Rows are points. The last column is the point's height on a tilted bowl or saddle (a function of degree 2), plus a little noise. Along how many of its main directions does it bend up, bend down or stay straight?
(in the rows, 128 means zero)

Points (11 x 3)
[[215 115 100]
 [140 124 157]
 [176 151 151]
 [123 123 143]
 [191 100 149]
 [161 167 169]
 [118 101 146]
 [148  59 216]
 [191 106 145]
 [165 112 162]
 [149 105 168]]
Directions: 1 up, 1 down, 0 straight

Points (12 x 3)
[[157  73  80]
 [148 115 107]
 [107 131 147]
 [130  33 119]
 [ 98 138 150]
 [ 72 136 181]
 [ 84 154 149]
 [144 152 111]
 [113 166 118]
 [137 144 116]
 [189 142  91]
 [181  67  38]]
Directions: 1 up, 1 down, 0 straight

Points (15 x 4)
[[195 143 105  65]
 [159 208  89 103]
 [180 154 157 127]
 [ 96 159 115 121]
 [118  84 151  97]
 [111 137 140  94]
 [128 101 203 101]
 [156  96  58 138]
 [130 116 137 107]
 [100  58 170  58]
 [184 100 169 180]
 [ 78 126 100 106]
 [128  48  91 187]
 [ 97 135 100 117]
 [116 107 146  90]]
Directions: 2 up, 1 down, 0 straight

Points (17 x 4)
[[ 90 142 102  71]
 [107 144  86  72]
 [162  80 119 122]
 [166 189 219 144]
 [107 139 105  82]
 [142 143 149  97]
 [161 109 104 123]
 [ 86  23  69 104]
 [ 69 136 193  75]
 [129 114 111  91]
 [114 113 111  83]
 [107  57 122  65]
 [142 153 163 103]
 [169 142 100 114]
 [180 198 158 130]
 [127 162 143 100]
 [115 117 101  84]]
Directions: 1 up, 1 down, 1 straight

Points (24 x 5)
[[176 137 161 152 124]
 [125 111 128 116 125]
 [153 203 192 134  99]
 [124 151 139 145 122]
 [115  73  82 118  92]
 [135 122  95 118 118]
 [125 133 122 120 125]
 [ 90 145  93 144  97]
 [140  75  95  80 104]
 [138 151 126 111 125]
 [128 116 116 175 110]
 [189  77 172 148 119]
 [179 107  83 107 111]
 [ 72  99  73 165  64]
 [ 75 145 139  68  88]
 [ 72  19 160 153  52]
 [112 116 101  55  94]
 [150  81 115  99 120]
 [156 174  91 126 108]
 [150 151 156  68 121]
 [ 46 166 145 166  71]
 [ 63 157  68  24  16]
 [157 121 120 130 128]
 [123 157 163 175 111]]
Directions: 0 up, 4 down, 0 straight

Points (44 x 7)
[[127 108 156 123  74 151 124]
 [ 48 109 113 186 126 162 102]
 [ 53 179 170 140 137 138  75]
 [109 175 162 123  82 118 114]
 [133 173 150 139 176  95  93]
 [149  72 107 174  94 206  77]
 [106 160 150  99 150 109 110]
 [154 145 106 115 138  88 107]
 [124 188 201 136  82 121 141]
 [190 132  80 145  85 125 104]
 [124 132  75 177 139  37  73]
 [ 87 122 142 104 142 111 135]
 [156 128 176 116  52 127 138]
 [116 146 137 165 185 173  40]
 [160 132 159 148 200 148  41]
 [162 142 141  99  84 157 104]
 [100 149  81 245  95 116  59]
 [121 155 122  95  88 131 111]
 [123 196 111  99 162  91 104]
 [ 77 164  44 123 175 119 132]
 [ 91 146 249 116  42 160 139]
 [144 127 119 105 120 152 106]
 [113 167  83 105 104 175 118]
 [105 142 130 118 144 159  95]
 [179 113 106 135 182 171  51]
 [167 121  96 136 135 231  74]
 [124  74 115 112  74  89 158]
 [111  89 181 119 175 117 108]
 [109  81 144  88 109 119 148]
 [141  94  74 154  93 151 112]
 [102 150 119 132 114 166  99]
 [155 129 173 101 135  85 130]
 [109 106 148 153 149 175  73]
 [180 118 104  83 157  76  96]
 [112 147 178  46 125 124 102]
 [ 77 111 114 141 106 106 149]
 [166 163 109 122 124 178 109]
 [ 81 175 104 152 124 185  76]
 [218  89 138 116 113 101  87]
 [113 192 137 125 119  60 102]
 [ 98  63 121  81  43  90 184]
 [ 47 109 138 104  97 147 151]
 [121  80 190  78 176 106 115]
 [148 103 138  93 172 108  97]]
Directions: 2 up, 3 down, 1 straight

Points (49 x 7)
[[160 136 114 160 187 177 177]
 [192 109  75  60  51 124  32]
 [134  74 140  99 135  37  60]
 [170  88 153  65 127 151 135]
 [185  99 117  74 101 192 166]
 [ 92 135  91 126 113  60  73]
 [115 127 107 147 164  98  93]
 [160 104 109 121 126 193 192]
 [191 146 117 146 132 119 124]
 [109 212 161  89 129 108 153]
 [117 142 154  83 139 130 134]
 [136 122 128 151 131 171 157]
 [132 149 185 120 161 141 137]
 [100 183 136 179  90  97 127]
 [137 150  71  79  58 180 136]
 [150 147 128 164 175 103 105]
 [ 84 168  61 143 117 162 145]
 [ 92 137 110 108 182  93  97]
 [140 174 157 159 169 118 115]
 [122 179 150  93 129 131 139]
 [112  98 169 131 160 134 111]
 [168 125  97  70 121 126  89]
 [154 151 150 115 184  72  84]
 [126 112 113 199 116 176 172]
 [142 123  46  97 178 119 136]
 [101 122  86  86  91  93  88]
 [ 78 161 132  86 158  95 121]
 [ 96 166 156  88  74 125 164]
 [137 178 147 125 126 169 158]
 [132  81 141 166 175 168 139]
 [138  72 165 167 129 125 133]
 [114  88 151 125 208 124  93]
 [ 78 109 142 109 154  52  84]
 [ 94 174 113 105 177 111 110]
 [ 66 128 152 172 223 116  25]
 [162  84 179 120 136  91 116]
 [139 153 159 106 115  83 117]
 [ 59  93 100 166 127  65  57]
 [110  61 134 131 113  95  99]
 [ 81 147 167 102 111  84 138]
 [161 182  67 249 137 119 170]
 [157 135  71 128 130  74  62]
 [118 193 117 129  74 143 143]
 [ 79 111 173 120 142 200 121]
 [113 121 122 171  83 130 137]
 [159  79  59 154 140 132 175]
 [185  58 182  98 162 162 159]
 [155 159 171 130 137 117 135]
 [103 102 160 129 127 144 124]]
Directions: 2 up, 1 down, 3 straight

Points (71 x 9)
[[116 142 143 127 149 185 215 144 123]
 [118 119 140 126 160 155 126 143 148]
 [158 167  62  99 159 166 140  94  98]
 [150 192  90 209  68 139 119 142  20]
 [136 130 114 117  73 139 139 110 127]
 [146  82  55 112 128 138 139 175 102]
 [127 137  94  82 152  88 118 141 106]
 [141 170 122 212 126 126 114 114  73]
 [142 157 134 122  83 110 157 111 101]
 [102  94 175  95 141 138  63 123 155]
 [ 95 125 107 173 180  99 140  90  90]
 [111 166 167 130 131 111 103 169  95]
 [111  63 108 120  77 102 155 107  83]
 [156 110  86 139 104 106 113  64  87]
 [144 136 103  84  22  72  97 141  67]
 [114 128 123 144 193  87 128  93  83]
 [ 97 119 101 187 159 127 192 138  99]
 [125 199  67 131 169 140 144 125  63]
 [102 160  93  96 143 144 123  98 114]
 [ 49 143 155 118  71 135  95 145  89]
 [127  99 138 200  81 106 124 109  83]
 [145 124 120 152 154 135 187 129 122]
 [154  92 192 128 201 150 107 115 166]
 [136 190  96 150 144  99  97 120  50]
 [117  90  98  82 109 141 177 115 120]
 [160 144 136 128 152 156 128 101 152]
 [ 93 167 149 132 105 163 127 145 120]
 [123 165 117  99 131 159 209 175  80]
 [112 133  89 118 105 140 121 124 125]
 [ 19 152 125 141  94 152 142 102 101]
 [ 76 147 107 142 129  87 134 153  66]
 [ 68 130 176 115  89 117  85 198  86]
 [106 126 102 128  63 112 123 189  77]
 [150  81 119 167 146 101  57 104  93]
 [136 152 108 111 104 191 166 208  93]
 [155 148 193 150 112 126 110  89 140]
 [ 59 115 130  90 124 112  71 165 113]
 [183 126 135 167 121 180 113 129 153]
 [145 163  95  76 108  97 148 134  99]
 [103 121 153 148  53 139 128 113 113]
 [120  81 190  85 105 119  83 141 161]
 [118 130 175 141 113 113 140 121 127]
 [ 99 194 104 134  81  85 130 134  30]
 [117 105 100 158 126 103  95  82  91]
 [132 116 151  93 117 143 177  77 154]
 [151 148  95  84  61 154  94  92 116]
 [147 124 107 162 160 136 164 153 109]
 [138 150 145 117 129 153 181 111 142]
 [125 109 165 208 122 135 170 112 139]
 [159 187 152 150 165  88 152 128  53]
 [168 147 194 143 100  93 104 102 112]
 [143  76  54 119 110 168 116 127 120]
 [151 123 126 176 144 165 126  90 161]
 [  7 113  94 133 104 168  99  64 100]
 [140  95 104 126 158  95 101 130 110]
 [156  98 149 110 185 124 102 124 148]
 [108 104 190  86 111 153 164  93 166]
 [210 166 137 120 105 201 134 155 130]
 [163 142 116  82 145 199 154 123 146]
 [110 178 103 191 142  92 131  93  43]
 [128 138  70 158 137 116 152 141  86]
 [126 163 111 131 127 124 146 125 107]
 [111 135  50  93 142 189 160 138 115]
 [128 147  90 151 118 145 188 163  91]
 [152 128 144 111 166 106 181 112 117]
 [182 170 157 124 146 114 119 114 116]
 [ 81 159 213 146 138 129 115 117 110]
 [158 183 133 119  92 142 128  94 109]
 [112 107 127  95 151 108  99  93 124]
 [131 104 130  97 121 147 137  81 156]
 [152 137 101  87  84 215  91 125 149]]
Directions: 1 up, 6 down, 1 straight

Points (64 x 9)
[[119 131 139 108 137 156 181 148 103]
 [195  37 159 202 127 128 183 112 110]
 [136 120  98 143  74 150 161 126 158]
 [101 188  70  93 164 138 155  79  97]
 [179 133  86 151 211 116 139 113 186]
 [124 121 102 185 114 141 188 157 160]
 [136 172 195 143 127 133  71 121 133]
 [176 122 183 107 215 106 198 126  35]
 [156 160 170 131 108 122 109  21 155]
 [159 143  91  79 134 155  92 146  72]
 [156  84 190 112  64 159 134 119 134]
 [109 201 108 119 117 139 103 104 126]
 [187  79 136 191 115 146 160 172 142]
 [106 122 157  80 124 171 124 113 117]
 [160 172  93 115 123 174  72  99 127]
 [ 78 121 143 122 148 132 186 114 137]
 [170 175 162 148  93  98  70 104 149]
 [161 123 164 121 131 189 129  89 134]
 [132 110 101 101  90 160 145  81 139]
 [ 95 129 117 151 167 138  96 149 120]
 [109  81  96  88 154  91  65 120  53]
 [160 129  98  73 119  92 103 131  53]
 [174  54 100 108 173 115 144  84 113]
 [177 171 107 161 162 123 152 134 144]
 [141 143 101 198  92 115 124 135 173]
 [132 155  97 211 120 114  47 123 130]
 [ 71  84 177 138 149 122  66 118  90]
 [ 80 147 101  57 142 136 135 182  26]
 [122 141  64 155 206 146 118 122 159]
 [ 93 127 165 146 179 100 104 201  62]
 [185 113 120  98  84 100  78 108  83]
 [136  70  86 145 146 232 136 101 160]
 [130  85  94 148 135 142 124 141 150]
 [112 151 139 148 154 107 136  70 155]
 [ 91  83 156 167  78  86 172 164 165]
 [150 175 140 145 136 128 139 164 115]
 [178 118 184  82 149 133  98  36  68]
 [119 107 101  75  84 136 155 103  96]
 [120 131 140 137 139 153  66 115 128]
 [ 80 110 117 160 158  48 164 181 135]
 [ 71 155 156 143  99 148 139 174 155]
 [ 79 129 180 132 109  96 163 201 112]
 [ 87 111 142 155 125  68 149 110 148]
 [ 41 137 138 141 158 167 140  99 160]
 [117 184  97  83 158 166 142 150  63]
 [143  80  83 160  59 147 202  92 147]
 [161 210 133 126  67 146 113 131 145]
 [ 24 146 185 164 115 141  71  38 206]
 [104 170  72 149  86 119 122  73 140]
 [134 243 160 144 107  52 205 143  93]
 [189 170 102 149 156 205 216  80  86]
 [143 120 174  44  65 207 160 148  78]
 [190 211 115 123 162 137  72 133  95]
 [167 161 129 157 148  83  88 102 141]
 [151 138 162 130  39  88 116 185 132]
 [149 103 120 192 117 176 132 125 172]
 [133 142 122 154  81  91 188 108 144]
 [ 94 132 101 174 151 111  94 119 144]
 [119 133 156 109 125 179 119 112 139]
 [105 120 189 137 157 174 160  77 141]
 [ 76  84 185 127  72 126 165 101 181]
 [152  71 164 183 135 138  42  79 102]
 [158  86 108 160 108 131 130 135 156]
 [156  80 173 136 175 156 126 115  94]]
Directions: 1 up, 4 down, 3 straight

Points (69 x 9)
[[ 91 148 164 141 136 130  89 136 139]
 [154 112 132 173 104 131 151  52 148]
 [ 78 163  31 175 176 164 144 199 242]
 [161  68 151 109  81 113  82 124 170]
 [208  98 131 114 102 160 147 108 161]
 [154  85 167  93 113  77 127 103 153]
 [148 146 123 131 119 142 125 166 139]
 [105  89  68  68 182 143 129 142 190]
 [198  55 147 125 162 139 228 123 203]
 [186 196 105 131 149 120  87 106 189]
 [146 107 130 156 111 166 113 160 140]
 [137 147 149 120 162 209 153 123 127]
 [185 145  95 108 190 176 152  84 183]
 [ 92 119 148 249 145  60 108 116 240]
 [ 94 122 124 155 162  95 117 108 157]
 [164 118  92 107 141  87  96  96 168]
 [173 153 116 101 160 149 170 113 155]
 [ 87 146 131 124 189  96 144  86 169]
 [189 114 137 110 125 172 132 115 143]
 [111 100 164 122  97 152 143 113 118]
 [113 169 113 120 136 100  58 136 173]
 [142 135 123 112 151 126  62 104 159]
 [140 165  99 164 134 117 143  85 159]
 [140  98 210 168 130 118 164 109 149]
 [126 147 219 103 161 137 206 138 168]
 [123 122 100 121 104 111  90 173 157]
 [167 103 117 111  97  88 156 109 143]
 [165 164 143 100 123 132  95  97 146]
 [148 135 133 157  90 153 139 118 134]
 [ 96 118 130 138 163 142 134 104 130]
 [124 146 116  98 118 139  99 111 136]
 [145 158 107 111 169 194 134 105 148]
 [172 195 112 135  78 170 168 188 196]
 [181 149 129 119 129 137 169 125 146]
 [ 54 109 144 121 209 139  90  94 173]
 [117 163 126 162 127 109  87 154 160]
 [153 147 129 150 129 142  84 102 147]
 [101  99 126 107 129 155 108  96 126]
 [141 149 133 110 114 101 142 100 133]
 [155 152 155 106 111 160 112 125 130]
 [115 106 130  91  75 132 122 104 135]
 [146 140 170 108  70  89 116  93 147]
 [159 126 107  66  94 135 139 170 158]
 [ 88  97 122  74 162 210 122 115 137]
 [136 125  59 168 153  89 124 147 177]
 [161 152 133 104 118 128  51 139 167]
 [116 164  81 143  69 114 147 171 167]
 [110 134  56 171  94  59 172 124 179]
 [ 82  93  81 134  97 108  85 161 182]
 [123 151 129  28 124  92 129 113 160]
 [156 144 157 117  92 105 157 146 139]
 [105 109 147 133 130 130 104  79 128]
 [168  90  78  68 129 146 120 158 177]
 [180 112 113 120 115  87  82 120 168]
 [101 198 131 174  93 165 145  94 165]
 [118 155  86 167 124 106  92 123 169]
 [ 96 170 134 102 163 128  87 174 162]
 [129 126  92 124 101 109 156 140 140]
 [109  98 124 176 132 103 130 142 152]
 [ 96 117 160 106 137  82 119 136 147]
 [125 111 177 173 132 122 125 138 140]
 [129 113 106 146 127 133 164  81 136]
 [158  80 105  90 141  85 111 102 167]
 [107 106 103 104 106  93 103  92 152]
 [118 138 118 130 139 139 124 130 130]
 [133  68  96 102 161 144  90 108 166]
 [175 155 150 123 126 128 137 164 146]
 [ 92 171 128  52 105 122 113 146 156]
 [143 157 135 139 206 126 102 172 176]]
Directions: 7 up, 0 down, 1 straight

Points (66 x 9)
[[152 130 141  84  73  99 125 122 104]
 [108 154 121 154  86 110  77 127 164]
 [121 123 157 115  97 140  47 142 153]
 [ 60 152 169 163 167 141 101 117 102]
 [112 115  96 163 160 113  90  81 118]
 [156 147  87 110 105 105  63  50 134]
 [ 93 119 184 118 101  92 120 139 103]
 [121  56 115 147 140 122 143 141  83]
 [ 87 174 132 100 119 105 123  76 128]
 [115 109 178 136 137 101 117 107 106]
 [140 130 148  96  92 127 118 105 128]
 [187 135  98 162 124 111 168 135 201]
 [ 91  85 103 116 116  87 132 107  70]
 [121  99 114 151  74 144 153 119  95]
 [214 217  80 109 114 143 166 129 207]
 [ 76 176 115  47 128 180 168 127 223]
 [113  84  66  92 161 155 128 180 104]
 [ 98 117 110 158 168 183 137 128 102]
 [ 89 101 140 152 125  71 109 127  80]
 [222 128 130 130 151 168 123 111 192]
 [131 124  95 112  55  67 157 136  48]
 [109  98 145  99 106 121 125 161 123]
 [164 193 184 156 140 138  95  79 123]
 [147 164 153 128 126 127  95 112 162]
 [ 81 109 124 123 126 151 137 104 113]
 [ 89 120  73 147 134 136 142 117 105]
 [159 195 183 109  89  99 124 159 165]
 [107  73 138 142  77  97 148 182  53]
 [130 140 117  63 106 132 120  86 141]
 [171 135 127 101 128 144 142  61 152]
 [122 107 103 162 151 211 152 127 114]
 [191 131 103 106 156 102 105 118 141]
 [147 156 127  71 174  50 106 122 104]
 [114 150 178 174 181 139  82 124 111]
 [137 170 101 202 109  96  84 171 229]
 [ 78  95 149 125 169 138 120 122 114]
 [ 53 160 115 131 123 185 156 122 110]
 [111 120 160  88 162 167  97 113 172]
 [107 110 146 148  86 143 135  79  76]
 [151 127 132 101 128 168 109 173 160]
 [ 69 126  88  65 129  96 129 109 148]
 [100 123 142 133 122 144 169  94 105]
 [116 183 104 188 154 126 133 174 164]
 [165  60  99  96 193 125  61 109  85]
 [177 173 120  88 118 107 176 102 139]
 [144  85  78 137 100  77 179 141  76]
 [ 57 134 111 197 108 137  61  96  93]
 [154 155 141 165 190 136 109 153 138]
 [132 133  47 206 133 115 160  69 119]
 [111  86 139  70 170 103 102 148 138]
 [ 81 176  95 101 127 150 103 104 193]
 [147   7 180  91  94 129 149 142 128]
 [151  49 153  96  92 133 175  89 148]
 [113 133 111 152 125 179 108  49 102]
 [133 121 139 131 114 164  84 100 131]
 [115  70 128 110 118 169 103 139 112]
 [133 133 137 143 103 134 103 122 145]
 [138 117 164 148  87  80  88  83 110]
 [103  83 119  76 114 128  79 118 136]
 [134 132 174 109 175 143  96 199 153]
 [147 197 156 128 166 200 138  93 137]
 [136  98 195 130 141 117 149  93 112]
 [174 132  88 161 171 150  95 131 146]
 [ 85 139 168 239 117 111 106 162  84]
 [100 137 146 146 136 157 166 114 115]
 [139 101 192 146 212 122 127 156  78]]
Directions: 2 up, 4 down, 2 straight
